Every row gives one point. To make a cloud, some directions were put in groups of two or more. Within a group, all points are equally far from the middle, so they leave a hole (a ring in 2 directions, a hollow ball in 3). The other directions are filled evenly. Then the cloud was stretched, turned, moved and blurred a little. How many holes are there, and how many directions does each take, smallest first?
(in the rows, 128 means zero)

Cloud (14 x 2):
[[166 105]
 [157 134]
 [167 125]
 [119 161]
 [147  70]
 [ 99 140]
 [144 158]
 [ 81 116]
 [118  90]
 [134 104]
 [147 101]
 [ 75 117]
 [130  89]
 [132  85]]
Holes: 0

Cloud (22 x 3):
[[128  88 105]
 [119 163 145]
 [110 166 140]
 [177 103 150]
 [113 174 126]
 [169  93 114]
 [149 158 147]
 [ 99 173 121]
 [ 79 137 129]
 [ 97 172 118]
 [115 140 156]
 [126 174 111]
 [172 107 156]
 [162 153 142]
 [141  82 138]
 [146 100  96]
 [ 94 163  94]
 [ 78 133 101]
 [182 110 120]
 [ 76 150 117]
 [139 162 145]
 [151 167 123]]
Holes: 1 (3)

Cloud (31 x 4):
[[ 79 146  97 165]
 [177 120 104  99]
 [113  97  92 105]
 [111 186  85 171]
 [ 94 134 135  75]
 [ 88 136 138 111]
 [140 157 142 129]
 [180 127 120 121]
 [ 75 135 131 149]
 [ 77  85 107  94]
 [128 127  93 103]
 [194 136 124 149]
 [112 125 105 103]
 [ 94 116 117 174]
 [ 57 126 126  78]
 [155 118 118 124]
 [141 165 143 154]
 [141 140 138 146]
 [146 155 104 161]
 [ 65 136  94  92]
 [141 133 138 107]
 [ 74 130 155  71]
 [169 148  96 175]
 [114 117 105 109]
 [158 114 124 169]
 [151 178 120 164]
 [162 117 105 126]
 [141 172 148 103]
 [148  97 152 126]
 [157 128 119 112]
 [132 158  99 149]]
Holes: 0

Cloud (47 x 6):
[[163  95 152 126 117  94]
 [129 137  99 197  63 129]
 [170 116 148 153 168  98]
 [145 121 117 130 121  74]
 [115  92 125 129  94 184]
 [195 137 133 152 129 116]
 [100 103 105 202 111 114]
 [157 105 135 112 129 177]
 [158  93 119  91 109 119]
 [ 66 118 104 168 108 118]
 [154  83 145 105 134 169]
 [ 94  98  93 191  76 112]
 [129  71 138 108 107 171]
 [135 114 108 107 121  52]
 [110 120 129 197 129 141]
 [100 149 109 124  44  82]
 [118 109 146 143 159 102]
 [136 113 158  94 108 121]
 [110 112  89 174 156 176]
 [203 134 148 140 107 114]
 [119 165 113 144 138 109]
 [108 117 139 154  79 145]
 [122 102 152 113 149 121]
 [106 137 154 189 102 135]
 [121 149  93 132 175  96]
 [105 127 137 114  91 166]
 [132  93  93 190  87 107]
 [177 107 141 127 142 134]
 [ 90 112 141 146 157 154]
 [127 130 102 151  96 161]
 [160 115 148 102 137  72]
 [113 170  95 134 130 124]
 [102 154 147 120 145 116]
 [109 119 111 123 162 117]
 [102 105 103 198 111 102]
 [110 124 117 169  99 111]
 [ 76 155 129 143 153 111]
 [ 83 161 110 135 142 112]
 [105 154 118  88 120 157]
 [113 110 150 142 136 208]
 [ 89  96 100 153 115 171]
 [135 139  88 138 168  95]
 [ 90 110 105 130 146 147]
 [124 121 135 143 161 135]
 [ 94 156 104 138 106 130]
 [108 103 141  87 134 151]
 [ 97 140 130 138  71  79]]
Holes: 0

Cloud (82 x 8):
[[125 165 170 179 128 150 125 136]
 [113  63  78 126 125 114 109  78]
 [110 153 134 133 146 104  72  96]
 [117 117  97 143 119 108 151 178]
 [128 135  93 150 140 173 165 121]
 [ 95 119 155 114 117 154 160 124]
 [ 92  82  69 160 137  73 106 138]
 [105 140 157 121 165 161 136  84]
 [149 110 135 125  93 141 145 121]
 [129 161 147 155  87 137 117 133]
 [ 84 157  99 136  86 100 104 108]
 [ 64  87 118 178 148 166 123  94]
 [114 126 142 149 168  99 114 115]
 [ 95 141  82 149 171 116 153 123]
 [126  71  78 161 132  85 107 139]
 [122 132 116 184  59  92 146 106]
 [ 84  99 148 161  89 120 130  86]
 [150 115 135 127 128 138 132  69]
 [143 116 112 174 106 110 108  90]
 [ 81  67 101 162 141  92  96  93]
 [139  87 128 160 153  92 107 112]
 [ 89  91  86 143 150 147  95 133]
 [106 139  71 148 140 153 156 111]
 [129 127 102 151 126 163 159 140]
 [123  61 153 176 145 137  95 160]
 [124 132 102 135 153 110  89 173]
 [129  99 103 111 134 121 161 156]
 [146 124  99 134 110 141 170  60]
 [ 89 137 114 174 125 110  90 169]
 [118 155  87 122 121 103 137 144]
 [ 78 149  96 129 149 140 139 131]
 [109 116 126 129 195 159 122 167]
 [ 85  92 155 187 110  97 123 148]
 [ 96  77 125 177 166 150  77  81]
 [106 104  63 168 106  94 109 129]
 [114 162 171 142 140 149  99 108]
 [150 159  81 103 134 110 127 108]
 [127  84 123 160 133  94 159 149]
 [127 108 158 159  95 184 120 104]
 [119 124 143 143 191 122 139 163]
 [102  92 153 171 127 157 155 118]
 [124 130  89 168 128 104  76 135]
 [113 121 145 117 112 135  55 149]
 [ 55 115 114 166 168 152  80 126]
 [133 168 111 144  96 138 176 142]
 [ 86 104 158 189 143 172 153 149]
 [119 135 134 121 129 128  52  86]
 [121 107 123 165 124 188 158 140]
 [140  85  99 126 102 122 101  81]
 [173 131 142 144 138 163 155 106]
 [125 114 120 186 129 127 140 148]
 [ 93 125 147 126 156 103 110 131]
 [129  98 132 151 141  93 130  94]
 [115 142 107  94 164 103  84 125]
 [122 160 159 123 128 137 124  92]
 [ 92 136 150 168 156 119  89 174]
 [ 64 118 114 193 130 108  95 147]
 [116 185 149 167 107 172 131 144]
 [ 69 159  90 155 100 117  85 103]
 [127 106 150 150 145 124 150 104]
 [ 92 149 122 176 128 158 102 168]
 [105 151 168 154 115 158 110  88]
 [111  91 153 129 117 186  73 109]
 [131 151  81 129 169 119 137 141]
 [ 89 178 162 143 111 134 122 149]
 [ 95  86 104 109 113 110  68 106]
 [117  72 125 109 138  99 102 104]
 [118 165 160 113  91 152 170 121]
 [107 127 163 126 150 103 130 135]
 [113 156 154 135 112  83  99 179]
 [131 107 124 175  85 153 104 123]
 [110 102  59 110 137  82 119 122]
 [123  80 104 117 177 106 128 139]
 [ 76 137 110 129  92 123 143 154]
 [115 100 124 105 128 131 162 152]
 [105 147 106 152 182 101 132 124]
 [110 114 131 188 139 110  61 100]
 [128 168 174 162 124 140 113 136]
 [ 99  91 105 153  79 163 117  93]
 [132 113 113 110  90 117 163 149]
 [137 167 160 163  93  89 156 164]
 [109 152 129 193 111 161 115 147]]
Holes: 1 (4)

Cloud (93 x 9):
[[119 140 103 128 110 148 193 127 105]
 [112 139  76 124 160 135 121  81 178]
 [114  80 165 174 141 148 145 134 132]
 [ 79 145 140 143  91 137 134 159 157]
 [138  72  85  94 155 138 151 127 153]
 [121 100 115 126 153 176 168 136  94]
 [139 121 131 153 174  87  96 111 166]
 [106 132 114 180  92 127 109 127 182]
 [ 76 147 135 120 142  80 139 109 124]
 [139  70 148 134  98 126 142 125 128]
 [160 103 108 116 148 104  80  98 164]
 [ 80 137  97 157 169 123 152  99 130]
 [119  78 137  89 168 153 117 139 157]
 [ 81 103 133  94 112 171 106 113 185]
 [128  93 153 149 100 169 163  76 124]
 [105 131 152 161 143  81 148 167  82]
 [ 67 119 113 124 126 142 197 103 161]
 [127 136 157 170 129 132 133  66 206]
 [117 173 148 113 136 121 112  61 100]
 [146  84 100 142 147 117 177 117 147]
 [144  76 134 101 109 144 125  98 180]
 [102 181  92 138 161 127 135 130 157]
 [147  86  99 120 110 135 130  66 158]
 [179 106 152 193 113  80 135 126  95]
 [141  98 149  95 150  93 148  71 128]
 [ 86 123 132 116 102 190 178 106 157]
 [101 107 149  93 160  70 122 126 110]
 [158  74 163 145 138 149 134 115 140]
 [100 160 132 164 163 109 134 102 169]
 [107 153 151 124 173 134  91 100  56]
 [145 135 147 128 114 131 154 140  99]
 [125 118 167  97 148 168 146  99 101]
 [119 132 100 118 142 147 190 121 139]
 [131  67  96 115 111 133 150 147 169]
 [112 124 146  98 127  87  64  98 124]
 [148 137 122 164 100 147 155 125 107]
 [127 125 128 132 153  60  91 116 122]
 [106 124 170 151 140 103 185 157 123]
 [ 96 143 134 137 142 160  96 108 127]
 [111 103 123 133 128  90 160 180 140]
 [103 183 125 154 105 154 148  90 171]
 [ 98 128 153  87 165  88 133 132  59]
 [170  89  91 133 127 113 133 163 183]
 [141 134 148 124 160 135 154  79  93]
 [150 115 145 174 109 157 143  84 108]
 [121  86 141 156 125  92 155 176 146]
 [ 89 132 103 105 152  95 155 172 124]
 [124 102 145 129 165 113  68  84 120]
 [113 133 149 194 184  92 133 112 131]
 [126 127 152 128 137 141  75  47 125]
 [159  81  95 116 140 148 131  96 133]
 [149  84 153 136 153 141 149 105 145]
 [ 67 151  97 104 164 132 130  80 145]
 [116 134 115 115 104 110 184 110 185]
 [125 158  75 154 157  85 149 134 143]
 [101  90 135 129 122 133 178 110 189]
 [148 123 140 120 146  67  74 103 148]
 [137  75 165 140 148  93 116 169 108]
 [ 82 157 138 143 163 103 147 132 102]
 [141 141 127 115 174 120 134  75 110]
 [156 134 163 170 140 153 126  92  92]
 [137 157 105 169 164 129 159 111 102]
 [158 108 153 100  98 139  97 100 143]
 [105 160  96 102 157  75 111 110 113]
 [137 146 152 168 144  74  94 150 111]
 [107 154 144 138 128 146  82 129 135]
 [149 141 109  91 115 126 126 143 131]
 [ 92 140 158 139 150  80 133 148 144]
 [103 111 145 109 146 122 184  93 116]
 [106 112 133 115 113 175 147 147 115]
 [138 112 140 127 108 184 142 150 149]
 [ 76 175 170 143 140 118 128  92 118]
 [145  97  92 111  96 110 159 140 114]
 [109 109 114 162 115  94 109 113 126]
 [104 141  89 176 162  89 147 128 167]
 [110 109 153 103 104 179 138 123 130]
 [126 172 117 175 115 112 145 120 111]
 [129 113 157 117 164  76  62 137 146]
 [158 100 117 143 164  93 104  79 134]
 [167  66 132  95 161 131 112 137 147]
 [100  97 118 124 108 184 167 111 136]
 [123 129 118 135 143 125 195 159 143]
 [100 125  95 116 145 100 169 185  99]
 [ 87 133 169  87 168 147 135 112  86]
 [113 137 109 149 138  81 114 124 201]
 [ 89 133 160  83 132  99 131 133 110]
 [136 136 144 103 165  93 101  70 171]
 [ 77 141  94 175 113  73 170 122 150]
 [145 121 153 160 144 109 148  87 178]
 [ 90 151 148 176  91 151 113  98 156]
 [134 142  81 185 158  97 163 130 167]
 [ 95 102 151 107 136  70 124 108 123]
 [132 159 160 153 131 153 114  77 119]]
Holes: 2 (2, 3)

Cloud (92 x 9):
[[117  92  92 159 172  80 108 122 144]
 [130  92 160 136 133 151 110 155 196]
 [167  78 135  94 123 140 126 181 113]
 [128 126 127 186 173 140  89 120  89]
 [ 87 143 111 144 173  77 128 127 111]
 [161 135 122 196 145 135  86 119  70]
 [181  91 132 174 131  89 105 144  83]
 [139 153 117 169 135  98 145 119 136]
 [155 130 131 100 137 120 132 157 190]
 [176 116 163  98 121 168 141  91  92]
 [149 142 161 167 123 111  85  90  88]
 [127 125 150 166 135 115 109  78  56]
 [148 172 127 124 141 150 107  89 123]
 [148  78 102 110 107 155 102 154 152]
 [157 113 133 143 143  87  99  90  91]
 [179 107 149 139  91 133  89 130 106]
 [ 98  98 106 122 142  92  97  93 138]
 [147 113  98 116  75 125 114  83  73]
 [116 142 172 158 128 129 165  99  77]
 [127 138 111 169 123 120 144 131 100]
 [123  95 116 111 123 131 141 157  84]
 [137 126 130 111 150 171  84 130 107]
 [140  68  82 184 131  93 136 139  60]
 [122 107 142 109 107 127 134  89  96]
 [138 138 104 173 137 118 140 102  58]
 [ 81 106 148 144 151 159 169 104 147]
 [103 152 137  95 153 155 123 100 174]
 [124  73 133 137 143 126 130  83 106]
 [149 120 143 179 103 147 139 125  74]
 [127 151 108 157 128 180  73  83  63]
 [149  70 122 165 147 109 110 143 101]
 [135 120 142 120 102 174  90 126 176]
 [141  89  93 129 122 165 113 161 121]
 [171 142 113 149 173 148 117 118 143]
 [141  55 104 150 189 130  97 112 118]
 [144  70 135 146 143 107 118 143 119]
 [134 102 160 116  79 156 110  84 119]
 [131  95 164 169 128 138  80 136 122]
 [149 124 111 158 148 139  58  69 141]
 [142  86  90 175 137 111 105  89  86]
 [135  54 118 159 132 109 112 126  95]
 [138 130  83 104 101 156  95 117  57]
 [130 148  95  92 135 142 121 102 101]
 [149 130 104 172 131 136 139 143 155]
 [134 117  64 135 125 125  75 153  65]
 [117 126 126 122 154 159  98 151 115]
 [159 152 127 166 136 156  93 119  63]
 [158 111 122 105 140 104 147 138 111]
 [140  94 110 143 131 126 112 156  64]
 [134 111 151 166 150 136 142 153  67]
 [131 179 162 136  93 168 118 107 101]
 [138 113 120 177 149  94 130 147  60]
 [181  85  86 197 184 112  94 146 117]
 [166 141 124 137 115 120  67  95  87]
 [120 111 108 150 132 104 160 139 160]
 [169  88  84 133 127 108 128 151  98]
 [170 122  86 128 119 128  82 114  63]
 [124 113 154 186 130  82 111  93  87]
 [140 122 145 139 121 170 118 144 112]
 [155 150 153 138  93 123 144 129 105]
 [161 131 143 106  98 140 107 113  56]
 [114  87 140 124 109 126 146 135 136]
 [122 141  94 115 115 122 145 107  73]
 [121  82  62 167 158 101 127 123  91]
 [148  97  98 143 131 113  53 128 165]
 [125 143  89 170 121  99 119  96 136]
 [149  87 154 130 191 103  96 103  90]
 [110  90 147 113 140 101 103 157 119]
 [128  78 136 114 134 119 103  79 128]
 [160 110 149 102 133 149 114 144  96]
 [195 132 122 130 139 142 117 128 116]
 [153 138 100 123 129 133  72  88  95]
 [146 115 163 125  76 123 129 101 131]
 [131 150 103 154 177  90 112  99  97]
 [127 135 127 146 148  92 104 102 140]
 [170 146 181 166 113 159 128 127  64]
 [106 120  96 151 118 139  60 115 114]
 [134  83 103 177 158 101 105 112  89]
 [162 121 123 193 125  93 109 139  78]
 [111 112 142 111 119 164  79 144 123]
 [ 92  94 165  97 105 143 132 154 121]
 [148 152 166 124 113 137 170 111  70]
 [ 83 141 105  78 110 132 125 109 135]
 [104 164 166 106 118 128 160 109 102]
 [165  66 146 152 149 131 129 155 135]
 [141 118 126 180 120 136  79 134 125]
 [135 123  86 150 138 178  75  98  70]
 [147  77  81 154 140 144 124 169 108]
 [122 112  96 182 120 103 111 114 131]
 [139 166 121 100 101 158 124 108 114]
 [160 141 127 132  64 135 111 141  52]
 [143 146 188 136  88 115 135 148 130]]
Holes: 0

Cloud (92 x 9):
[[139 141 158 154 158 132  95  82 161]
 [106  71 127 100 117 112 173 138 140]
 [144 154 145 118  91 100 129 170 138]
 [138  98 193 142 109  93 111  95 124]
 [107 158 128 167 132 147 128 101 124]
 [148 121 136 170 122  87  73 156 134]
 [195 100 126 127 114 106  88  82 116]
 [155 106 105 109 138 116 152 121 153]
 [157 145  99 147 142 183 117 111 117]
 [ 79 101 155  84 133 123 102 139 107]
 [161 156 170 143 135  99 140 137 107]
 [155  82 166 167 115 167 105 173 138]
 [138 117 166 167  92 103 148 119 110]
 [183 133  89 121 122  94  96  98 109]
 [185 133 180 156 154 163 111 124  86]
 [136 160 110 164 171  98 125 148 113]
 [151 125 104 164 167 116 106 133 166]
 [121  82 151 128 161 165 110 110 159]
 [146 142  99 110 129 181 112 136 117]
 [110 114 164 130 153  96 165 157 164]
 [ 91 156 156 178 151 115 112 114 164]
 [155 110 121 177 118 155  89  92 158]
 [102  62 148 103  95 141 141 131 110]
 [104 151  89 120 101 112 108 131 123]
 [134  86 152 123 117 160 117  81 106]
 [123 108  98 128 114 139  54 163 137]
 [ 96 114  86 127 140 105 120 173 112]
 [154 150 115 153 113 126  90  94 163]
 [134  77 157 182 173 142 116 171 103]
 [118 120 138 155 174 148 126  75 108]
 [143 154 102 145 103 127 115  87 152]
 [122 111  97 154 169 155 143 119 126]
 [ 88 123 207 120 127 104  94 144 131]
 [151 107 184 172 126 148 147 126 160]
 [116  98 141 156 148 135 107  61 117]
 [182 134 148 142  74 123 133 113 152]
 [129 127 100 120 198 131  97 158  97]
 [137 134 107 149  89 130 100 171  93]
 [156 151 120 157 116 166  59 129 142]
 [143 124 113 183 172 166 140 155 110]
 [156 141 175 186 122 128  86 158  88]
 [159  72 136 120 153 128  97 115 135]
 [131  83 124 166 119  88 150 154 173]
 [159 148 175 186 128 130  85 164  84]
 [122 136  84  90 111 148 105 141 116]
 [161 116 164 148  73 100 107 134  97]
 [128 129  95 134 188 140 141 130 140]
 [181  84 122 116 117 156 123 146  97]
 [154 117 143 116  80 145  63  98 140]
 [112 143 206 133 147 112 100 105 108]
 [127  91 201 176 143 170 106 158 107]
 [111  41 171 147 117 135 131 148 156]
 [172 113  77 161 122 138 129 100 156]
 [170 145 143 122 106 175  87 142 144]
 [108 117 130 133  58  96 134 158 117]
 [182 151 134 137 123 120  93 101 161]
 [102  56 146 179 111 152 104 105 141]
 [110 161 107 112 173 117  90 158  96]
 [145 133 157 134 157 108 153 125 162]
 [179 153 119 134 144 117 123 107 157]
 [ 83 132 200 111 130 124  98 128 103]
 [147 103  82 143 117 168 109 117 103]
 [129 127 131 103 132 114 143 195 125]
 [ 87  99 127  92 145 153 145 127 121]
 [150  80 176 173 157 117 123 163 147]
 [107  84 102 136 102 129 151 185 133]
 [184 141 124 178 120  92 139 158 117]
 [146  88  93 120 150 142 125 101 114]
 [168 130 128 111  83 134  50 115 137]
 [163  71 120 125 136 161  90  98 117]
 [139 100  81 145 162 110 117 157 106]
 [113 125 200 135 116 142  88 165 131]
 [131 185 138 161 149 165  94 119 146]
 [151 152 110 171 150 188 113 127 139]
 [110 106 158 108 165 142 114 166 158]
 [168 153 111 142 135 136 128  84 137]
 [205  88 158 169  84 123 103 124 101]
 [107  87 142 171 120 148 170 141 127]
 [117  99  87 105 105 144  74 133 100]
 [106 167 199 168 129 121 149 150 142]
 [128 119 107 165 168 168 134 118 156]
 [146  75 187 181 106 117 119 111 120]
 [119 151 169 196 124 133 126 137 154]
 [ 97 121 183 149  94 148 130 161 153]
 [130 111  77 103 118 152  91 152 160]
 [132 122  66 121  96 119  87 172 158]
 [127 135 145 185 149 125 114 106 100]
 [181 105 178 155 142 159 109 121  95]
 [ 97 172 128 152 133 139 120 107 125]
 [110 155 181 121 136 159  82 130 145]
 [113 153 141 144 122 149 115  78 162]
 [ 93 153 151 115 172  97 129  98 116]]
Holes: 3 (2, 2, 3)

Cloud (99 x 9):
[[146 120 121 111 129  63 137  95 115]
 [112 122  52 176 113 138  80  93 140]
 [128  80  71 133 122 132 114 135 115]
 [111 110 101 153 117 124 144  59 135]
 [110  75  82 104 135  90 145 137 133]
 [139 155 106 214 166 107 110  91 117]
 [ 99 114 125  90 121 104 156 109  93]
 [130 152 116 137 160 156 153  95 116]
 [142 125  95 191 176  75 132  88 106]
 [156 127 159 104 157  90 156 112  78]
 [101 128  88 193  82 127 104  55 118]
 [110 119 125 101  73 114 130  77 154]
 [137 145 158  90 152  79 120 118 139]
 [111 146  87 128  82 164  87 106 151]
 [ 96 176 156 132  81  81 146 101 104]
 [123 151  75 185 102 135 140  66 115]
 [152 145  89 165 175  98  99 101 149]
 [126  94 151 107 151  48 143 115 122]
 [ 77 114 107 127 125 106 135 144 124]
 [106 150  87 145  94 102 153 103 136]
 [105 145  92 167 158  92 113 134  98]
 [120 113  85 121 174 106 155 157 133]
 [133 159 155  81 186  93 134 117 115]
 [132 127 105 141 166  96  74 110 131]
 [118 132 123  92 155  99 119  86 146]
 [ 93 171 114 164 133 132  74  94 146]
 [ 96 187 158 115 138 109 143 107 140]
 [132 134 115 148 143 126 170 102 146]
 [157 139  97 174 110 116 122 117 160]
 [130  89  73 147 132  95 159 139 127]
 [110 152 121 107  86 108 154  99  78]
 [126 107 103 176 160  68 118  76 101]
 [ 86 141 136 128 133  65 116 140 147]
 [ 92 118 120 101 151 129 137  86 136]
 [117 115 112 146 141  81  90 157 141]
 [ 79 127 104 163 144 100 115  76 116]
 [126  81  85 124 104 110 126 179 153]
 [128 118 130 199 123  83 111 109 137]
 [123 162 108 150 108 111 165 140 108]
 [134 106 135  81 117  77 134 122 147]
 [ 91 133 103 122 133 135 142 103 104]
 [ 91  79  89  99 116 129 124 103 140]
 [135 124 120 107 104  81 139 133  81]
 [143 161 115 163 120  94 133 141 169]
 [126 108  90 121 148  70 103 108 112]
 [144  99  98 102 131 129 135 142  93]
 [115  86  79 170 146 121  86  87 149]
 [133 131 106  91 160 152 110  82 130]
 [127 123 152  97 144  98 179 111 136]
 [147  88 107  92 153  87 121 126  97]
 [136 168 153 102 149 130  97 124 117]
 [148 135 150 119 151 145 149 110 146]
 [ 95 183 143 136  94 142 126  93 159]
 [107 143 110 159  84 117 139  75  78]
 [ 94 103 113 134  89 112 139 128 103]
 [160 141 120 105 198  81 135 110  89]
 [109 130  99 120 129  91 111 149 179]
 [121 128 153 113 129 136 138  84 155]
 [125 156  96 132  87 147 105 148 157]
 [138 177 148 168 161  99 147 124  79]
 [153 103 108 141 115 127 144  74 112]
 [104  91 128 159  77 100 111 149 155]
 [150 101 129 117 109  98 115 138 167]
 [127  79  92  77 143 140 131 116 128]
 [154  94  95 126 189 120 101 137 118]
 [ 89 118 107 128 100 140 113  57 125]
 [162 127 114 143 172  72 162 112  86]
 [ 94 155 134 175  93 103 154  92 123]
 [154 149 141  88 200 130 134 127 119]
 [110 119  66 174  84 142 102 111 132]
 [110 166 104 207 104 111 123 123 121]
 [114 162 140  79 153 143 124 143 122]
 [ 99 135 120 158 102  89 131  50  87]
 [132 138 157 149 128  49 135 130 125]
 [129 120  78 114 194 124 120 130 142]
 [106 189 149 182 133  92 140 116 127]
 [117 109  84 177 112 139  78  90 146]
 [ 95 146 141 140 111 101 111 168 155]
 [112 164 121 100 180  95 113 108  88]
 [122 162 149 122 104  77 157 118 150]
 [141 174 156 111 120  78 165 144  97]
 [120 162 127 132 193 108 140 123  78]
 [101 162 139 121 146 155 129  92 132]
 [148 138 156 154 154  87 150 105  77]
 [101 117  95 141 147 149 100  69 146]
 [134 135 126 143  80 112 161 116 155]
 [146 135 125 127 196  86  98 109 110]
 [148 165 130 161 128 128  99  91 155]
 [158 158 160 130 162  86 144 121 138]
 [140 100 145  77 117 109 150 131 168]
 [105 117 116 159  97  96 149  72 145]
 [ 99 158 130 162 114 137 105  83 170]
 [137  88  75 151 133 151 122  88 119]
 [ 94 105 160 135  84  79 161 116 122]
 [149 104 112 168 148  94 121  80  82]
 [ 73  80  95 125 110 107 105 115 151]
 [ 96  75  96 154 104  83 134 108 175]
 [152 177 135 112 192 143 130  97 103]
 [153 112 130 122 221  72 144 142 118]]
Holes: 1 (8)

Cloud (89 x 9):
[[149 137 126 152 122  98 137 109 166]
 [129 146 101  79  79 134  75 134 119]
 [147  69 126 127 113 159  85 124 107]
 [153 133 134 107  98 148 167 125 101]
 [128 155 209 141 145 125 131 149 112]
 [127 171 123 168 150 151 129  97 164]
 [145 124 159  85 103 141 167 117 103]
 [158 168  76 170 148 127 119 121 133]
 [197 112 144 116 156 150 127 140 144]
 [150 121 151  83 186 145 156 134  98]
 [166 123  90 144 145 184 143 146 163]
 [122 176 129 157 141 112 169 149 109]
 [143 146 108 140  92 122  74 106 121]
 [169 135 170 114 206 143 151 122 126]
 [145 137 162  76 147 135  94 105 129]
 [145  63 118 115 112 156 100 126 113]
 [161 141  76 148  71 155 112 139 157]
 [149 101 195  79 166 127 108 124  95]
 [153 147 132  75 124  84 153 100 129]
 [123 133  67 137 105 167  98 110 135]
 [137 150 188  65 101  76 135 128 130]
 [131 113 210  86 145 131 100 150 132]
 [156 146  98  89  78 149 121 138 140]
 [ 92 164 171 111 165 149 132 136 118]
 [149 198 121 134 120 141  96 143 144]
 [106 145 133 120 125  86 103 108 137]
 [121 145 134 100  70 119  81 161 135]
 [127 131 137 142  97 177 105 116 100]
 [129 100 162  87  64 126 122 123 117]
 [155 139 158  72 133 151 132 129 152]
 [149 147 127  77  61 114 101  96 116]
 [138 137 168  44 142  95 142 116 111]
 [148 126 183 109 145 143 145 158  78]
 [136 127 158 157 122  88 124 140  91]
 [145 112 120 130 184 148  90 142 139]
 [167 126 126  74 100 133 152 143 103]
 [151 127 138  52  83 107 115 153  90]
 [158 127 157  90  58 129 100 140  86]
 [139 187 159 108 145 143 156 139  96]
 [130 155 119 130  82  60 100 113 100]
 [124 130  97  94 105  91 146 120  95]
 [119 118 194 110 150 165 116 100 111]
 [173 120 121 175 121 173 108 125 111]
 [193 101 141 139 131 144 151 132  94]
 [139 144 131 115 143 170 126  87 147]
 [165  96 118 103  95 127  96 151  92]
 [111 128 179  99  86 159 123 118 114]
 [126 140 132 104 185 130 116 117 109]
 [144 160 150 113 168  81 137  87 114]
 [126 173 124 117  98 139 122 156  92]
 [147 157 186 104 106 101 118 135 154]
 [107 179 132 101 148 140 135 113 121]
 [154  85 116 154  86 155  85 123 120]
 [155 110 154 104 158  90 105 127 119]
 [137 123 189  84  99 115 130 143 146]
 [115 134 220  91 146 107 142 141 133]
 [123 119 212 109 122 155 117 137 100]
 [ 98 177 105 148 115 164 116 121 147]
 [165 132 198  94 131 130 116 149  78]
 [176 113 131  99  74 119 141  94 107]
 [170 177 124 127 145 109 155 123 151]
 [122 194 108 101  68  93 129 121 126]
 [139 153 167  85 127 102 129  77 101]
 [144 181  87 110 106  85  90 127 106]
 [127 137 130  89  89 149 134 148  96]
 [136 169 117 151  97 103  83 118 143]
 [175 142 149  87 165 122 168 129 125]
 [151 111 113 102  80  79  97 126 106]
 [160 127 142 177 165 143 173 124 131]
 [144 108 102 172 143 153  98 130 111]
 [105 170 172  62 115  80 122 105  99]
 [121 121 200 102 132  87 152 154  86]
 [122 161 177  63 147  98 123 127 133]
 [189 144 116 123 107 169 131 121 101]
 [138 154 116 150 149 170  99 168 126]
 [183 149 143 101  79 125 145 127 115]
 [137 143  80 127  56 121 120 119 126]
 [153 130 186 165 167 104 142 133 121]
 [108 183 126 127  79  89 144 126 138]
 [111 132 120 163 159 110 111 141 145]
 [111 132 211 108 166 166 116 120 126]
 [132 130 193 136 160 173 145 100 129]
 [105 138 147 136  95  75 112 139 126]
 [145 123  74 139  76 153  81 149 130]
 [133 148 109 147 173  86 154 135 129]
 [101 141 154 146 119 118 167 118 126]
 [134 165 108  77 133  92 102 115  92]
 [131 125 159 113 125 168  74 127  99]
 [155 117 168  90 140 116 117 170 109]]
Holes: 1 (8)
